Every row gives one point. Each copy is the shape, with its points in the same order, turned, moved and blurred by noise. Some copies are also mirrored. Which?
(in the rows, 128 means zero)

Shape (5 x 2):
[[ 92 114]
 [121 145]
 [161 149]
 [126 172]
 [106  65]]
Copy 1 (5 x 2):
[[ 97 133]
 [127 146]
 [165 137]
 [147 163]
 [ 94  81]]
Copy 1 is: only turned
Copy 2 (5 x 2):
[[113 102]
 [139 124]
 [184 120]
 [163 151]
 [101  56]]
Copy 2 is: only turned
Copy 3, 5 rows:
[[100  71]
 [107 114]
 [137 139]
 [ 96 139]
 [138  39]]
Copy 3 is: only turned

Shape (7 x 4):
[[144 149 121 146]
 [147 157 140 144]
 [110  71 137 139]
 [128  82 136  91]
 [164 162  79 148]
 [ 46 119 160 130]
 [163 134  70 132]]
Copy 1:
[[134 163 137 123]
 [132 164 157 112]
 [132  87 153 160]
 [138  73 131 114]
 [141 186  98 123]
 [ 59  98 182 147]
 [149 157  85 123]]
Copy 1 is: only turned
Copy 2:
[[125 144  92 128]
 [117 146  92 113]
 [141  64 104 158]
 [167  85 141 158]
 [125 185  74 151]
 [ 70  64 145 143]
 [149 167  81 186]]
Copy 2 is: mirrored
Copy 3 (7 x 4):
[[140 150 140 149]
 [121 139 148 156]
 [113  96  77 153]
 [123  93  93 104]
 [172 178 137 154]
 [ 46 130  82 162]
 [187 160 113 136]]
Copy 3 is: only turned

Shape, 9 rows:
[[ 83 135 116 152 101 154]
 [129  84 182 119  99 112]
 [128  67 157 123 102  59]
 [147 160 125 122 173 160]
 [103 108  75 118 142 133]
 [ 83 117 162 101  94  81]
 [111 147 117 147 143 148]
 [215 176 103  98 143 142]
 [ 80 118 141 114 112 167]]
Copy 1, 9 rows:
[[161 118 110 137  86 174]
 [125  90 181  96  78 148]
 [139  61 174  98  47 104]
 [105 131 132 152 178 137]
 [153  61 105 152 119 140]
 [135  92 123  61  68 133]
 [123 123 114 153 125 144]
 [148 134 158 126 201  82]
 [136 103 121 117 106 190]]
Copy 1 is: only turned
Copy 2:
[[147 115  86 135 119 179]
 [123 103 188 131 128 175]
 [122  97 206 120  84 120]
 [151 179 114 116 181 115]
 [130  99  88  84 140 109]
 [ 94 123 157  94  82 172]
 [135 144  95 124 147 144]
 [212 186 139  89 171  93]
 [120 120 105 109 140 191]]
Copy 2 is: only turned
Copy 3:
[[130 105 134 184 102 111]
 [ 94  77 141  97 120  88]
 [ 89 114 158  85 111  50]
 [159 139 129 116 159 168]
 [165 135  91 143 120  88]
 [ 77 117 124 111  72  99]
 [149 131 130 159 130 132]
 [210 151 161  70 126 173]
 [125  75 100 154 109 129]]
Copy 3 is: only turned
Copy 4 (9 x 6):
[[ 94 147  95 124 131 160]
 [128  84 104 150  81 103]
 [130  62  73 156 125  78]
 [131 148 193 131 133 142]
 [139 107 121 100 169 167]
 [ 89  98  90 109 117  79]
 [101 139 143 135 147 159]
 [203 177 188 142 136 104]
 [101 121 124 100  97 166]]
Copy 4 is: only turned

Shape:
[[ 66  77  90 101  94 172 132  72 142]
 [129 174 166 103 102 150 140 109 152]
 [125 141 172  74 175 133 120 108 139]
 [ 94 148 127 126 166 114 134 114 112]
 [189  79 154 177 117 116 114 148 112]
 [180 136 116 150 121 137 105 114 121]
 [174 121 150 141 120  95 119  99  79]
 [ 92 149  45  99 150 170 171  91 122]
 [ 96 115 105  84  84 136 123 132 140]
 [166 139 116 174 113 154  71 123 108]
 [192 161 146 107 124 126  78 161 101]
 [180 140  96 146 110  94  90  99 111]
 [150 146 119  97 141 129 100  83 136]
 [ 51 117  84 153 130 136 136 115 152]
 [ 98  90  79  91  84 155 144 101 206]]
Copy 1:
[[125 188  74 135 171 181 119  48 156]
 [142 186 158  93 133 135  97 127 127]
 [117 196 121  90 186 113 156 154 109]
 [119 155 139 134 165 146 182 130 109]
 [123 107  82 131  75  88 145 147 134]
 [171 144  93 130  98 135 134 159 125]
 [162 127 110 144 113  86 146 130  85]
 [166 164 112 100 177 226 176  88 125]
 [138 143 111 126 177 158  99  97 145]
 [150 140  90 161  83 152 121 163 114]
 [161 127 106 126 129 111 100 193  90]
 [202 132 104 162 117 119 149 151 122]
 [172 188 103 125 156 133 142 147 121]
 [106 152 131 155 155 197 164  87 166]
 [147 175  90 106 170 172 109  74 215]]
Copy 1 is: mirrored
Copy 2, 15 rows:
[[155  98 100  42 111  91 179  88 108]
 [184 182 128 115 127 116 126 153 137]
 [152 164 134 118 196  90 136 162  97]
 [113 128 123 113 144 125 140 173  85]
 [121 106 146 214 133 126 152  92 138]
 [137 154 111 168 133 147 180 114 130]
 [121 129 106 197 127  97 174 153 129]
 [157 118 119  49 125 160 210 168  83]
 [173  99  89  84 141 126 141 125 145]
 [135 156  89 180 119 160 162  95 105]
 [171 155  86 203 178 152 140 144 125]
 [108 147  81 171 133 145 191 136 154]
 [138 171  97 123 166 116 179 144 125]
 [106 102 126  56 109 149 140 124  99]
 [162 113 127  34 140 129 169  88 168]]
Copy 2 is: only turned
Copy 3, 15 rows:
[[ 66 108 193 103 110 103 182 109 203]
 [145 114 126  84  91 161 128  96 151]
 [138 108 123  42  76 135 156 167 130]
 [136 154 151  58 111  96 135 145 122]
 [154  95 154 182 134 122 118 182 104]
 [153 146 125 149 126 128 120 162 155]
 [139 127 120 148  83  97 109 160 110]
 [119 178 139  69 133  71 201  95 187]
 [ 83  96 129  99 140 115 151 113 163]
 [129 179 139 161 134 152 121 174 148]
 [139 136  63 124 124 162 116 174 115]
 [140 149 108 141 122 105  87 164 160]
 [128 138 113  88  94 122 127 160 179]
 [100 144 207  66 158  92 143 110 159]
 [104  71 169  89 155 117 167 104 228]]
Copy 3 is: mirrored
Copy 4, 15 rows:
[[ 89 115  95  72  76  66 118 110 125]
 [ 86 126 147 115 121 178 147 138 125]
 [ 77  98 143 122 189 142 116 143 138]
 [124 103 120 119 179 111 161 138 107]
 [177 160 110 200 137 131 110 114 151]
 [146 132 107 144 143 159 136  80 147]
 [157 145 162 155 171 128 140  83 151]
 [133  62  83  34 129 106 149 115 127]
 [110 156 119  73 116 122  98 133 115]
 [152 138  92 158 144 160 133  52 110]
 [154 143 139 140 192 190  91  93 119]
 [147 168 105 129 174 147 149  62 150]
 [ 92 120 123 108 172 143 138  88 150]
 [114 125  54  88 126  87 163 138  98]
 [ 80 151  59  57  80 113 108 142 168]]
Copy 4 is: only turned

Shape:
[[108 154 141 110 113 133 146 127 148 145  97]
 [126  89  90  94 160 124 128 148 170 144 142]
 [143  87 143  84 140 133 117 182 116 146  86]
 [166 101 167  79 154 164 123 136 175 138 118]
 [ 96 208 124 112 146 119 120 122  77  94 187]
 [170 138 124 107 146 155 133 167 153 154 109]
 [178  77 159 109 145 115 127 130 116 106 115]
 [146 127 109 104 124 117 173 171 188 129 119]
 [ 86 157 135 104  95 140 139 160 140 141 153]
 [ 99 177  98 138 122 126 142 101 110 110 129]
 [163  94 180 189 165  80 140  77  57 174 195]
 [148 119 111 145  93 159  96 154 159 131 130]
 [112 122 138 141 113 155 163 172 163 101 134]
 [120 156 190 167 149  59  78 102  97 125 156]
 [ 85 157 180 191 201 106  89  90  57 121 156]
 [121 100 116  81 111 144 150 120 157 131 132]]
Copy 1:
[[146 105 112 125 133 116 130 134 154 172 117]
 [137 154 161 161 110 124  78 163 157 130 143]
 [152 123 151 108 118 112  84 150 154 102  73]
 [161 121 151 108 115 109 131 164 181  88 150]
 [100 139  52 149 108  93 117  81  61 139 151]
 [140 144 156 126 122  85 141 154 154 118 105]
 [151  91 162 134 145 130 104 132 131  67 114]
 [145 106 175 157 127  71 108 167 154 159 140]
 [152 125 112 113  92 101 105 141 113 186 140]
 [127 129  84 174 150 123 126 118 104 174 129]
 [ 82 117 187 112 154 204 144  69  43  92 148]
 [208 145 155 156 109 110 138 136 118 141 114]
 [185 124 142 123 148  78 104 156 112 158 152]
 [127 113 128 122 133 145 120   7  89 114 142]
 [109 169  89  99 182 162 118  19  74 110 147]
 [156 107 127 150 113 132 102 180 144 142 144]]
Copy 1 is: mirrored
Copy 2, 16 rows:
[[134 131 121 133  85 160 109 134 142 149 117]
 [133 109 147  90 168 128 137 162 136 136 106]
 [152 136 186 137 106 121 141 177  97 145  96]
 [164 108 155 166 130 131 143 197 166 126 114]
 [ 53 143 108 145 120 185 150 122  93 125 201]
 [136 131 157 164 142 161 130 167 138 156  87]
 [153 150 188 160 128 106 157 141 135 102 131]
 [136 148 166 102 141 177 109 155 168 138  97]
 [ 98 121 126 119  99 173  80 163 118 131 139]
 [108 150  94 129 118 171 124  87 113 133 151]
 [ 78  71 206 195 133  86 137  39 125  97 172]
 [118 147 120 153 144 132  92 157 123  97  77]
 [138 129 148 119 120 193  99 150 130  81 105]
 [ 38 124 148 166  72 104 170  90 135  89 152]
 [ 59  79 125 177  79 135 201  62  84  83 161]
 [161 126 133 111 135 133 102 160 141 131 143]]
Copy 2 is: mirrored
